Each row is a point. Each copy is the shape, with its points in the same order, turned, moved and blurred by noise. Is it also mirrored, or only turned?
In the rows, 128 means zero.

Shape:
[[157 163 129]
 [114  84 125]
 [144 194  41]
 [109 159 153]
 [143  81 114]
 [113 113 167]]
Copy 1, 6 rows:
[[140 117 179]
 [124 146  95]
 [157 202 224]
 [174 109 146]
 [ 98 153 114]
 [147 107 104]]
Copy 1 is: mirrored
Copy 2, 6 rows:
[[128 122  78]
 [115 112 158]
 [148  43  43]
 [165 149 123]
 [ 84 102 144]
 [137 148 146]]
Copy 2 is: mirrored
Copy 3 (6 x 3):
[[139  72 156]
 [117 136  92]
 [231  77 156]
 [126 128 163]
 [127 101  86]
 [ 94 125 134]]
Copy 3 is: only turned

Shape (7 x 4):
[[159  76  96  91]
 [132 168 145 166]
 [141  53 126 108]
 [142  72  85 110]
 [101  86 103  75]
 [187 113 126 104]
 [145 181 183 152]]
Copy 1:
[[166  80 164 128]
 [143 124  46 159]
 [178 123 175 125]
 [175  81 150 114]
 [107 105 170 113]
 [170  95 135 179]
 [127 161  52 196]]
Copy 1 is: mirrored
Copy 2, 7 rows:
[[123  66 157 139]
 [160 167  85 149]
 [114  67 137 104]
 [142  68 154 126]
 [138 104 184 101]
 [106  96 124 170]
 [130 184  71 151]]
Copy 2 is: only turned

Shape (10 x 6):
[[147 184  89 114 123 177]
 [174 120 113 142 187 187]
 [168 147 105 176 160 151]
 [135 114 119 142  78  95]
 [185 153 136 139 101 150]
 [113  75 179 111 161 172]
 [110  75  41 123 164 118]
 [ 60 147 170 121 194 195]
 [140 114 106 137  99 202]
 [ 75 134 128 129 116 134]]
Copy 1 (10 x 6):
[[101 122  55 161 168 123]
 [118  71 108 163 133  53]
 [ 77  88 110 163 106  97]
 [142 128 108 131  88 172]
 [116  79  58 131 106 140]
 [180  62 151 119 166 110]
 [155 183 153 184 106  89]
 [113  77 165 125 232 119]
 [147  84  79 191 134 137]
 [128 131 135 134 154 173]]
Copy 1 is: mirrored
Copy 2 (10 x 6):
[[129 181 159 173 155 133]
 [181 125 125 137 203 139]
 [189 120 147 159 151 157]
 [151 147 154  87  75 144]
 [186 172 184 125 135 135]
 [158 108 117  74 174  68]
 [106 111  72 102 137 187]
 [120  86 120 158 178  36]
 [169 190 108 128 145 109]
 [115 124 130 124  99  91]]
Copy 2 is: mirrored
Copy 3:
[[192 119 135 161 168 140]
 [118 112 112 147 183 200]
 [136 141 134 114 196 162]
 [120 116 138  83 142  79]
 [165  88 124  89 168 141]
 [ 78  89 149 136  92 192]
 [ 57 145 107 178 179 107]
 [121 153 185 180  89 207]
 [136  71 170 143 177 140]
 [118 142 172 141 107 111]]
Copy 3 is: only turned
Copy 4, 10 rows:
[[ 87 122 150  93 151  64]
 [128 159 121  77  65  89]
 [128 138  76 101  92  59]
 [111 139  57 156 158 132]
 [ 99 170 114 131 140  71]
 [139 141 150 132  63 171]
 [118  79  55  55 107 161]
 [150  83 199 124  57 113]
 [ 62 154 122 128  91 114]
 [122  76 123 139 131 127]]
Copy 4 is: mirrored

Shape, 14 rows:
[[121 102  89 137 128 205 146 147]
 [178 139 129 132 165  98 154 151]
 [164 161 208  97  88 153 178 126]
 [154  69  86  73 190 173 182 165]
 [107 136 128 139 134 125 121 102]
 [133 106 190 126 158 125 139  95]
 [102 133 143 154 173  91 120 143]
 [128 139 147 180 124 156 120 123]
 [207 175 105  85 151 159  54 106]
 [143 155 160  97 125 174  73 153]
 [142 152 139 131 166 168  85 201]
 [147 151 154 105 124 124 167 150]
 [192 156 189  88 165  74  92 123]
 [ 80 142 134 167 196 161 170 156]]
Copy 1, 14 rows:
[[167 132 145 178 187  84 121 142]
 [169 149  89 121 101 115  79 100]
 [123 139 146 113  64  20 116 131]
 [129 133  63 182 182  82 117  74]
 [119 111 137 131 136 135  97 156]
 [ 87 121  98 137  82  95  97 170]
 [134  95 126 151  95 162  73 140]
 [155 124 151 142 115 115  84 184]
 [171 111 100  37 170  59  47 150]
 [154  63 127 102 129  47  88 158]
 [203  64 103 145 132  75  60 142]
 [149 129 130 129  84  82  98 108]
 [120 105  57  59  57  95  70 143]
 [143 102 145 218 121 134  46 123]]
Copy 1 is: mirrored
Copy 2:
[[130 137 140  60  61 137  67 156]
 [165 110 167 123 159 117 123 128]
 [173 110  96 127 137 133  68  36]
 [194  71 197  68 104 143  47 179]
 [131 126  94 133 117 137 112 143]
 [164  75 107 137  94 145 130 110]
 [112 105 141 166 129 107 127 150]
 [123 146 106 111  91 113 131 102]
 [ 89  65 107  21 185 115 129 120]
 [ 66  78 117  86 122 120  91  91]
 [ 73  89 178 103 108  82 100 114]
 [157 110 128 135 153 128  71 104]
 [129  31 121 132 203 126 146  84]
 [145 116 143 152  65  68  87 159]]
Copy 2 is: only turned
Copy 3 (14 x 8):
[[136  75 116 111 153 155 168  71]
 [142 174  98  88 110  87 160 121]
 [ 80 127  63 169  64 122 126 137]
 [111 140  95 102 147 107 231  25]
 [141 147 151 133 122 150 130 117]
 [104 171 134 143  95 144 184 150]
 [128 163 179  95 118 108 143 130]
 [145 102 139 112 115 151 142 152]
 [232 128 101 187 115  79 167 109]
 [143  87 136 187 115  80 155 123]
 [150  82 153 116 120  59 168 122]
 [101 149  94 127 100 101 134 107]
 [147 199 118 168  90  54 165 161]
 [109 114 181  58  82 136 165  87]]
Copy 3 is: only turned
